Each row is a point. To make a cloud, some directions were put in groups of two or more. Within a group, all points are equally far from the middle, so they leave a hole (a ring in 2 directions, a hollow ball in 3). The other directions are filled evenly. Then the cloud was stretched, turned, moved and blurred a little. How many holes are there, and how many directions does each take, smallest first?
In the rows, zero is written as 128.

Cloud (13 x 2):
[[112 177]
 [151 139]
 [ 96 159]
 [145 175]
 [189  65]
 [146 177]
 [110 197]
 [104 168]
 [106 135]
 [180  60]
 [ 85  85]
 [ 86 121]
 [ 85 155]]
Holes: 0

Cloud, 22 rows:
[[177  86 116]
 [203 165 100]
 [121 155 182]
 [150 201 160]
 [118 120  81]
 [ 83 143 127]
 [165 115  84]
 [129 178 177]
 [184  93 113]
 [136  73 150]
 [223 123 130]
 [179 116 173]
 [157 191 125]
 [133 102 175]
 [136 101 175]
 [200 133 179]
 [124 123 183]
 [123 126 183]
 [154 165 196]
 [207 114 147]
 [146 197 158]
 [123 125 184]]
Holes: 1 (2)

Cloud (29 x 4):
[[111 168 125 147]
 [182 154 166  88]
 [109  90 116 133]
 [203 180  93 163]
 [223 108 122 151]
 [215 104 150 150]
 [170  75 147 113]
 [109 129 175 112]
 [114 192 115 147]
 [245 103 137 113]
 [177  80 113  97]
 [194 162 149 109]
 [139 171 137 136]
 [117  87 160  93]
 [156 110 122 139]
 [220 112 102 120]
 [132 169  85 139]
 [157 132  63  95]
 [152  93 116 199]
 [180 108 151  91]
 [ 70  74 147  92]
 [142  60 168 152]
 [191  97  62 168]
 [155 101 102 165]
 [155 144 141 226]
 [155 140 168 179]
 [ 67 157 148 170]
 [163  74 137 176]
 [181 136 125  64]]
Holes: 0

Cloud (57 x 6):
[[154 126  69 121 181 111]
 [118 177 168  95 120 185]
 [134 112 157 160 160  69]
 [105  89 110  40 185 111]
 [172 159 159 174 156 151]
 [147 158  96 159  84 135]
 [100 112  76  76 181 151]
 [ 89 125 174 121  85 153]
 [177 129 100 104 107 117]
 [113  49 123 179 149 106]
 [206  89  88 124 121 134]
 [169  87 103  69 133 171]
 [ 83  80  98  76  74 115]
 [106  39 149 158 162  99]
 [ 99  60 109  34 143 145]
 [118  82 158 104 144 180]
 [195  88 115  99 167 201]
 [132 174 144  91 125 215]
 [ 57 110 134  84 171 177]
 [ 87 222 145 108 149 191]
 [145  92  95 107 182 213]
 [166 123 139 195 112 153]
 [ 66 147 113  41 171 148]
 [162 156 103  77 181 146]
 [ 83  80  88 116 142  74]
 [133 192 153 100 140 193]
 [138 136 170 148 108 102]
 [ 62 107  97 165 136 102]
 [137 172 161 164 127 146]
 [149 111 118  42  96 127]
 [ 45 163 105 180 137 127]
 [115  98  95  75  79 134]
 [155  99  54 127 202 140]
 [158  61 102  89 185 184]
 [ 96 120 153 155 171  97]
 [ 44  88 144 140 132 122]
 [ 51 152  49 119 132 143]
 [102  65  84 152 127 108]
 [200 147 130 101 162 199]
 [128 132 122  31 142  91]
 [136 159 104  55 101 175]
 [145  68  84  83 195 102]
 [120 154  98  60 150 114]
 [118 189 110  46 119 157]
 [146 125 108 176  86 139]
 [ 52  68 117 132 114  83]
 [141 122 129 155  80 114]
 [123  61 169 138 100 108]
 [ 90 110 131 118 129  43]
 [193  54 114 114 107  90]
 [132  69 146 169 150 161]
 [ 80  80 169 122 103 138]
 [110  69 132  79 194 162]
 [150 115 123  40 114 164]
 [169  73  86 199 122 140]
 [113 109  80  79 193 152]
 [143 101 105  67 135 193]]
Holes: 2 (2, 2)

Cloud:
[[116 180 101 149 177 139 148 115]
 [146 188 153 158 102 174 150 152]
 [146 174  77  82 140 140 184  92]
 [129 168 103 104 118  67 175  82]
 [105  61 120 201 117 190 109 146]
 [192 180 140 140 144 140 108 106]
 [206 150  70  93  98 145 179 110]
 [150 103 143 122 121  79 143 179]
 [220 164 127 117  75  96 184 131]
 [ 65 123 159 157  78 132 103 120]
 [138 159 172 128 129 183 100 184]
 [103 144 154 132 107  86  89 167]
 [122 182 138  43 148  73 146 124]
 [139 110  83 149  99 127  74 201]
 [191 115  67 158  56 126 138 168]
 [135 137 139 181  60  97  93 119]
 [174 147 123  53 124  82 200  58]
 [ 85 184 132 169 165 143 109 134]
 [132 155 126  72 183 170 146 144]
 [ 86 143 146 100 180 188 149 135]
 [117 174 135 168 140 178 165 150]
 [127 118 170 153 102 105  91 179]
 [210 145  95  79  73 109 173  94]
 [107 130 134 230  89 168  67 159]
 [ 95  77 127 177  91 200  22 172]
 [230  99  87 154  81  61 138 124]
 [133  71 106 165  71 201  48 157]
 [176 174 147 123  97 102 160 178]
 [182 167 155 102 212 120 158 101]
 [135 182 171  83 175 150 107 107]
 [149 161 129  91  56 137 179 146]
 [222 131  84 134  57  83 133 120]
 [ 53 137 110 145 124 202 107 150]
 [183  65  78 178  78 174 114 138]
 [ 91 148 169 126 161 121 174  67]
 [170 157 107 110 126  82 240 143]
 [194 197 145  88 148  76 223  73]
 [211 133 101  79 123 100 176 183]
 [105 195 146 116 156 174 168  88]
 [133 196  74 106 146 104 122 124]
 [117  84 126 129  64 121 125 153]
 [166  43  88 140  79 136  93 135]
 [207  73  82 134  93 167 150 129]
 [131  79 137 119 116  78 115 149]
 [131 196  78 102 111 105 177 153]
 [171 190 131 147 129 174 133 162]
 [156 204  75  81 141  94 125 121]
 [205 143 165 133 154  78 131  91]
 [ 83 127 149 195 129 168 146 140]
 [133 129  76 160  94  87 136 149]
 [199 126  84 112 100 108  56 138]
 [ 98 121 140 177  81 223  94 165]
 [153 168 138  56 136  99 249  96]
 [143 165 100 158 150 165 152 174]
 [118 117 139 212 126 162 143 151]
 [116 100 109 145  90 185  29 111]
 [212  70 117 122  94  83 118 169]
 [119 115  96 110 159 168 192 131]
 [ 77 139 141 149  81 113 142 128]
 [107 153 152 145 106  85  99 171]
 [166 146 103  56  73 152 152 149]
 [161 190 110 119 154 140  81 113]
 [131 119 134 177  82  95 154 144]
 [133 126 118 147  38 127 137 157]
 [113 159 122 194 120 177  97 188]
 [206 162 122  36 138  90 194 156]
 [144 149 136  54 155  59 144 104]
 [ 73 106 154 182 144 169 147 124]
 [119 172  95  71 152 111 133 167]
 [137 123 151 103  59 143 147 156]
 [167 127 120  70 183 166 178 109]
 [188 159 108  20 128 116 167 129]
 [138 186 169 116 205 103 191 123]
 [211 185 166  60 163  80 199 121]
 [138 147  90  97 183 109 151 157]
 [157 190  82  92 125  62 134 105]
 [162 106 100 117  57 104 110  92]
 [139 159 135 117 130  92 235 129]
 [148 168 146  90  67 141 182 137]
 [110  93 121 143  67 112 136 138]
 [114 154  95  73 147 159 130  93]
 [150  72 112 148 124 168  77  95]
 [184 137 161 152 131  75 108 104]
 [180  75  99 108  97 143 123 183]
 [139 161  72 112 140 142 199 136]
 [164 163 151 167  70 179 113 128]
 [164 112 118 114 145 196 181 131]
 [193  96 104 110  87  82  76 142]]
Holes: 3 (2, 2, 3)

Cloud (73 x 8):
[[156 194  87 141 133 114 106 128]
 [186 171 187 144 186 143 130 120]
 [175 128 122 127 134 150 133  85]
 [ 55  95 166 120 102 140 124 110]
 [186 147 187 104 139 145 112 106]
 [ 60 106 143 149 112 116 116  93]
 [146 206 102 155 121 101 140 165]
 [188 135  74 157 164  67 130 152]
 [249 225 141 136 151 170 179 138]
 [169 161 148 211 146 100 139 123]
 [125  72 142 128 150 178 131  49]
 [121  99 144 119 123 170 102 178]
 [118 114 126 104 189 151 107 167]
 [139 146 117 149  72 110 189 105]
 [130  98  97 125 169 105 171 105]
 [159 163 160 162 136 167 134 192]
 [125 112 148 134 160 165 202 126]
 [227 140  92 146 157  96 141 164]
 [113  78 156 169 145 134 188  97]
 [130 185  98 151  95 145 187 201]
 [ 72 122 131 107 112 104 111  96]
 [146 133  60 129 171  60 142 147]
 [131  91 109 169 159 159 198 141]
 [103 183 151  78 117 116 127  97]
 [190  83  96 146 142 106 146 215]
 [ 67 135 173 119 120 164 130 116]
 [173 145  88 101 178 124 171 141]
 [179  59  65 113 186 113 125 123]
 [200  98 155 128 174  98  90 138]
 [132 191  94 145 105 126 148 135]
 [205  73 169 139 152 105  90 131]
 [122 163 177 152 129 168 110 128]
 [186 128 121 170 158  61 121 114]
 [116 144 188 174 175 127 125  97]
 [113 112  68 147 109 145 153  89]
 [ 97  44 141 117 123 137  83  82]
 [ 96 106 144 144 111 171 174  57]
 [149  64  79 164 109  62 170  98]
 [132 104 120 142 142 157 187  64]
 [185 140 122 121 101 144  93 190]
 [137 108  95 105 191 100 137 136]
 [153 118 158 134  89 128  87 174]
 [224 165 155 102 151 142 127 138]
 [229 122 101 206  98 143 189 120]
 [129 110 140 123  82  68 136 102]
 [160 116 151 165 147 174 203 137]
 [103 211 172 106 103 129 162  76]
 [162 131 127 119  78  59 115 126]
 [164 125 115 138 168  51 118 107]
 [154 126 129 195 152 141 179 133]
 [201  94  81 190 121  58 155 128]
 [182 134 128  86 154 162 128 111]
 [ 78 144 115  66 101  99 149 116]
 [206  99  80 184 107  85 173 125]
 [122  74 157 190 128  88  48 112]
 [160 120 169 155  94 179 165 110]
 [ 82 151  89  68 111 119 150 133]
 [171 156 144 174  96 178 129 152]
 [167 121 153 126 197  87  61 138]
 [134 149  75 157 158  98 205 114]
 [111  66 153 150 129 145 107  33]
 [139  61 111 150 148  89 150  96]
 [168 159 183  95 119  90  97 101]
 [125 163 149  76 138 177 145  98]
 [142 130 134  86 143 169 184 118]
 [ 32 190 136 119 118  99 188 134]
 [182  71 124 108 127 168 145 148]
 [201 165 108 145 133 101 180 131]
 [178 113 116 187 154 104 142 143]
 [ 74 154 113 141 112  65 159 157]
 [128  67 121 165  92 121 105  95]
 [189 115 163 130  79  71 111 142]
 [237  68 102 167 142  93 103 131]]
Holes: 1 (2)

Cloud (91 x 9):
[[127 142 158  98 126 155 139  95 127]
 [106 167 128 210 120 112 130 119  97]
 [ 94  92 135 218 151 103 130 128 108]
 [ 84  96 104 143 203 172 105 133 124]
 [ 32 115  78  92 131 154 107  92 127]
 [ 84 119 123 134 152 113 148 177  87]
 [133 123 128  94 163 198  97 107 107]
 [151 119 142  92  96 161 140 111 168]
 [166  95 161  43 157 156 125 146  89]
 [147 149 148  59 199  80 149 162  99]
 [100 127 130 114 163 193 144 144 103]
 [ 88 195 123 183 161  96 141 115 140]
 [122 162 136 141 205 193 114 134 219]
 [118 126 125 110 122 139 112 117 150]
 [140 151 127  65 160 106 102 148 115]
 [169 140 126 168 158 147 160  75 127]
 [172 109 113 123 167 170 158  90  60]
 [ 74  95  93 109 137 170 131  74 127]
 [140 125 128 135 143 112 175 153 114]
 [ 73 122 150 104 143 148 101 170 137]
 [156  97 115  45 151 148 144  88 110]
 [112  94 101  64  95 143 148  96 134]
 [100 175 140 129 153  55 115 145 113]
 [ 48 142 135 157  93 159 187 126  94]
 [137  57 108  77 167 125 126 103 123]
 [134  97 188 210  81 136 128 112  88]
 [213 118 103  89 155 157 124 118 134]
 [155 136 161 137 147 142 140 160 106]
 [ 94  72 113 166 170  97 143 123  67]
 [ 93  94  96 153 152  84 110  84 129]
 [175 131 173 207 162 151 132 150 100]
 [189 186 152 154 115 208 155  93 129]
 [137 101 138  59 109 100 171 110 131]
 [ 89 145 157 173 164 196 119  54 154]
 [ 83 107  70 136 141  79 142 149  89]
 [137 135 105 126 184 144 145 137 120]
 [ 67 127  93 123 128 161 151  93 152]
 [190 103 169 106 163 249  96  70 139]
 [ 93  85 113  70 145 176 178  86  95]
 [ 80 106  63 109 177 122  93 158 104]
 [201 139 230 124 103 143 159  82 119]
 [135  66 180 121 125 113 151 144 174]
 [128 138 164 133 102 119 147 139  66]
 [184  96 150 139 154 160 132 112 164]
 [152 134 204 156 103 175  59 120 142]
 [167 110 115 116 193 174  94  57 172]
 [156 156 176 121  45 179 150 112 135]
 [ 86 184 121 157 126  54  92 135 121]
 [116 162 104 116 153 182 116 127 142]
 [197 129 172 115 124 176 159 145 152]
 [ 87 153 114  99 122 185 131 107 104]
 [ 92 141 139 174 184 193 128  67 215]
 [111 118 136 150 159 177  89 123 121]
 [ 55 209 116 162 118 131 128 132 126]
 [129 128 111  78 140 112  94 149 161]
 [131  80 158 165  52 127 171 126  92]
 [179 143 174 135 150 152 120 136 166]
 [163 149 196 155 106 153 128  72 134]
 [188 107 169 175 139 153  88 112 114]
 [207 166 146 146 162 146  89 115 156]
 [166 158 110 109 181 158 130  95  77]
 [187  95 119 176 175 164  68 103  77]
 [129 182  95 146 116 119 106 147 117]
 [ 94 147 141  83 171 158 111 143 170]
 [203 171 137 121 115 129 131 105 122]
 [132 108 127 119 118 189 174  63 108]
 [180 128 156  97 139 119 140 163 100]
 [ 94 164  97 122 141  59 100 138 121]
 [113 117  96 178 187 111  98  80 134]
 [ 72 135  90  90 165 159 149 138  81]
 [137 142 143 138 145 139 193 107  71]
 [173 146 127  71 158 209  99  68 134]
 [157 114 152 129 154 115  94 178  88]
 [123 147 130 189  90 142 157 128 133]
 [115 116  88  39 131 175 109  77 177]
 [ 93 126 163 108 145  78 140 143 113]
 [172 144 151 196 125 181 142  76 182]
 [ 57 113 109 112 115  91 117 137 162]
 [198 156 112 109 149 170 138  50  73]
 [125  90 127 129 165 142  81  40 167]
 [ 78 144 137 184 203 149 106  77 123]
 [ 66 171 111 134 130 156 178 110 171]
 [118 123 132 115 133  58 147 168 146]
 [109 136 112 178 159  98 107 135 153]
 [144  95 130 153 170 123 106 188  58]
 [201 116 147 173 128 165 123 121 163]
 [187 124 158 179 119 102  81 119 162]
 [140 134  98  51 146  95 167 156 142]
 [147 140 109  99 187 150 131  94 140]
 [111 110  85 106 208 103  58 120 169]
 [203 182 161 112 128 126 156 109  74]]
Holes: 0

Cloud:
[[129  96 156  70 175 113  30 109  70]
 [178 146  56  68 159 102 160 151 122]
 [170 159 142 107 168 160  62 133  66]
 [108 138 137 142  79 176 144 100 110]
 [ 69  91 160  82 208  77 152 150 141]
 [136 189 132 126 114  67 164 132 178]
 [ 64 106 154 108 173  61 134 179 131]
 [ 93  81 125 181 125 113  65 147 145]
 [146 148 159 156 118  67 116 178  50]
 [162  79 131 140  59 132 166  92 113]
 [175 158 110 104 150 137  88 164 163]
 [ 99 112 214 136 130 136 122 148  77]
 [166  76 143 110 172  58 151 189 128]
 [124 142 188 114 215 151 119 107  98]
 [201 154  95  85 153 111 164 137 153]
 [ 89 115  85  76 136 131 110 131 180]
 [145  75 189  12 136 130 139 115 165]
 [173 138 128  91 142 147 185  97 157]
 [144 171 110  94 197 147  42 166 105]
 [ 95 106 215 116 165  93 110 108 139]
 [136 130 147  84 132  45 178 119  99]
 [187 162 122  30 166 145 113  89 117]
 [165 153  99  88 224 118  63 172 131]
 [113  51 177  99 136 115  86  83 157]
 [ 67  79 194 170 145 148  79 127 124]
 [132 144 116  34 152 170 183 136 147]
 [146  80 150 117  77 108 140 160  77]
 [192 159 108  34 153 124  96  87 101]
 [ 88 180 137  89 159  89  53 175 101]
 [114 174 133 126 125 144  59  90 114]
 [189  54 115  52 142 123 126  94 169]
 [212 159 138  51  82 106 143 104 158]
 [207  62 138 101 102 168 130  77 154]
 [125 162 148  98 137 168 136 100  73]
 [164 177 149  62 166 127  99 125 182]
 [169 109  69  96 136 154  46  72 110]
 [139  92 115 102 216  99  72 182  43]
 [ 62 136 127  99  90 139  95 110  92]
 [173 157 136  57  70  93 152 176 125]
 [148 148 161 104 140 164 192 102 182]
 [141 177  91  98  98  62 132 138 178]
 [179 102 114 159 120 115  41 157 137]
 [112  91 191  87 102  86 196 110 144]
 [104 165 128 133 204  75  93 162 168]
 [168  63 150 136  85 205 114 109 137]
 [ 92 177 108 125 137 149  58  99  97]
 [162 119 129  77 136 180 167  75 130]
 [165  67 177  71 203 114 124 113  95]
 [155 169 116  97 150 182  84 157 125]
 [ 60 178 136 125 187  97  54 168  79]
 [137 185 153 114 145  23 157 146 131]
 [148 153  89  67 187 114 161  93  91]
 [135  71 158  96 129 105 114 130 218]
 [130  56  86 109 150 142 113 120  58]
 [146  69 133 196 135 129 107 136 105]
 [ 78  95 115 129  67 131  97 120 127]
 [202 169 152  96 170  75 143 176 139]
 [165 130 157  64 157 120 115 113  49]
 [ 92  83 206  79 193 116 163 113 128]
 [217 159 141  92 131  80 128 116  73]
 [135 127 172  47 136  99 106 183 126]
 [148 126 147 172 175 132 110 103 112]
 [107  75  90 145 125 140 121  97  90]
 [206  34 143  89 112 109 102  91 133]
 [117 183  64 113 161  97 138 170  73]
 [146 160 128 104  84  93 144 108 206]
 [106 159 164 173 114  52  63 179 102]
 [128 179  89 124 201 146  98 163  65]
 [ 60 115 116  80 117 113  76 142  95]
 [168 124 161  97 205 151  59 122  63]
 [ 91  89 198 108 128  64 176 154 178]
 [145 169 111 121 176 115 111 109  49]
 [116 194 147 105 120  70 187 172 138]
 [ 94 111 140 179  45 159 137 123 154]
 [107  82 208 110  81  93 172 100 138]
 [145 112  92  42 120 121 122 160 103]
 [121 115 129 134 240  92 123 188 119]
 [166 119 178 144 187  56 152 143 139]
 [164  76 208  95 142 126 126 117  90]
 [140  88 105  65 146  99  43 137  44]
 [174 169 130 128  99 114  48  99 114]
 [180 188 150  56 127  79 114 136 160]
 [176  41 199  75 106 136 174 101 154]
 [121  87 123 121 197 135  64  74 160]
 [135  82 206 104 159 135  66  93 168]
 [ 93 179 100 110 215 113 136 137 158]
 [110  86 146 109 128 130 107 142 219]
 [112 111 158  58 113 133 221 132 166]
 [136 148 177 128 135  51 136 120  86]
 [207 117 119 147 180 130  89 109  90]
 [115 111 157 114 160 104 110 141  36]
 [143  63 173  73 224 147 151 135 162]
 [155 162 165  66 108  59 101 107 128]
 [ 48 202 146 119 172 155  94 158 140]
 [175 148 147 108 164 149 149 161 178]
 [162 148 151  68  95  32 109 110 122]
 [133 111 131 121 171 199  23 120 129]
 [117  72 132  60 113 157  90 149 127]
 [149  55 145 134  69 135  62 130 142]
 [172 163 173 104 113 119 103 100 198]
 [163 112 132 115  46 177 144 120 109]
 [150 141 133  85  54  73 141  87 164]]
Holes: 3 (2, 2, 3)

Cloud (107 x 9):
[[157  86  63  97 109 165 108  44  73]
 [123 185 155  34 114 148 142 161 170]
 [126  60 181 101  86 145  99 166 104]
 [187 143 120  90  68 119 185 139 113]
 [146 101 131 144 107  98  27 115 152]
 [155 181 100  82 190 111 124  86 145]
 [133 136 106  66 172 134 141  38 147]
 [170  50 142 137  99 134  65 172  92]
 [119  63 146  96 103  99 134 171 115]
 [ 86 124 121 138  77  72 133 167 186]
 [151 144  19  34 157 106  98 100 127]
 [145  94 160 167 146 147  57  95  93]
 [124 142  68 110 102 119 129 152 157]
 [121 147  93 117 102  21 116 103  99]
 [155 127  88 103 105 117 137 138  37]
 [ 91 133 189 181 148 146 185 138 128]
 [156 190 105 110  83 178 147 159 154]
 [104 105 153 150 180 167 213 117 164]
 [127 156 106  43  81 110 114 106 193]
 [157  86  97  41 105 153 107 113 150]
 [130 142  85 141 138 106 146  85 208]
 [119 122 165  84  86  38 105 146 112]
 [129  93  71  88 129 183  74 110  83]
 [105 169 181  80 114 118 132 123 217]
 [154 170  26 120 103  67 128 103 143]
 [103 129  62 177 184  99 106  91 117]
 [138 129 125  63  38 128  77 128 105]
 [193 116  78  66 114 155  67 120  93]
 [143 135 177 116  80 137 113 176  38]
 [112  91 104  98 115 116 154 138  66]
 [164 188  90 101 184 127 146  68 143]
 [163 128 113 121  76 144 126  96  25]
 [143 163 222  57 121 130 161  70 126]
 [106 146 115 190 131 140 158 109  84]
 [133 194 100 131 165 137 103  80 108]
 [ 83 124 229 175 114  97 176 139 156]
 [104 119  77  95  95 176  78 135 115]
 [137  98 101 178  76 119 139  71  73]
 [113 110 197 105 115 214 117 197 186]
 [146 116 168 117 100 133 196  80  98]
 [117 138 163 115 124  70 157  79  79]
 [ 88  69 148 123  75 114 157 177 142]
 [ 92 172  93  93 120 171 202 101 104]
 [ 88  94 116 127 178 175 118  84 141]
 [151 126 144 160 163 170  74  91 115]
 [176 120 176 188  94  76 146 141 185]
 [159  74 144  76  51 155 158 107 144]
 [ 95 158 153 132 127 166  72  92  69]
 [168 119  66  95 152 131  94 133 178]
 [141 153 112 136 118 124  90 151 191]
 [146 130 128 202 148 185 186 124 133]
 [132 142 228  90  32  67 129 157 165]
 [192 122 118 146  66  76 108 154 122]
 [178 151  65  17  89  79  89  64 126]
 [178 157 150  88  81 115 112  89 200]
 [ 88  94  92 161 132 157 150 148  97]
 [154  85 161 137  68  78 123 172 166]
 [ 91  90  90  84 152 112 139 168 171]
 [135 142 114 102  66 202 106 128 127]
 [102 112 143  95 152 185 175 178 168]
 [106 185 185 109 129 113 153 150 213]
 [147 142  87 104 134 211 123 120 107]
 [ 84  79 181  90 132  81  65 107 167]
 [218 116 130  69 116 172 123 113  62]
 [131 192 149  61 103 113 127 109 192]
 [ 89 151 145 140 128 184 194 140 121]
 [102  77 140 153  81 150 176 177 169]
 [159 138 223 103 114 114 129  92 147]
 [190 134 155 209  88  83 144 122 168]
 [108  64 145 133  34 149 120 117 111]
 [146 115  57 156 119 153 179 101  85]
 [121 174  46  97 189  83 139  58 109]
 [148 131 159 192  99 104 114  97  71]
 [216  92 147 143  48 127  87 156 143]
 [216  93 134 159  98 200 118  94  97]
 [203 119  50  80  77 102 122  98  42]
 [155 193 129  68  63 169  99 145 130]
 [ 99 101 124 106 137  64 134 170 161]
 [189 172  56 106 179  99 127 103 151]
 [ 80 126  82  90 130 114  93 166 142]
 [117 108 221 138 160 185 123 116 181]
 [232 101 117  90 108  90 133 133 122]
 [ 97 136 144 110  98  32 148 124 149]
 [137  91 132  85 137 138 202 140 106]
 [124 150 203 104 104 158 127  82 111]
 [150 135 125  15 124  90 117  83 180]
 [129 180 182 142 166 109 188 125 144]
 [ 78 162 197 200 119 181 166 140 185]
 [204  66 134  97 135  92 166 155 170]
 [ 95 133 116 159  71 111 116 181 200]
 [132 153 123 170  87 148 189 102  83]
 [149 112 134 142 105  68 163  66 129]
 [156 115 165 106 105 114 182  56 113]
 [ 76 145 140 120  67 167 133 186 185]
 [117  70 160 188  52 157 106 113  99]
 [ 66 131 120 156  95 203 109 116 125]
 [103 108 216 153  86  61 152 173 206]
 [ 83 131 140  38 124 175 142 154 154]
 [160 160 126 160 109 135 191  84  72]
 [174 119 131 138  48 145 110 141  62]
 [127  79 121 155  54  98  82 174  95]
 [149 174 156 134 164 119 198 109 193]
 [112 173  89  89 167 145 162  50 125]
 [138 154 168 119  70  96 159 185 153]
 [136 106 184  76  53  48 151 120 188]
 [118 147 171 183 175 137 112 153 185]
 [141 119 133  41 121  81 118  60 180]]
Holes: 2 (2, 2)
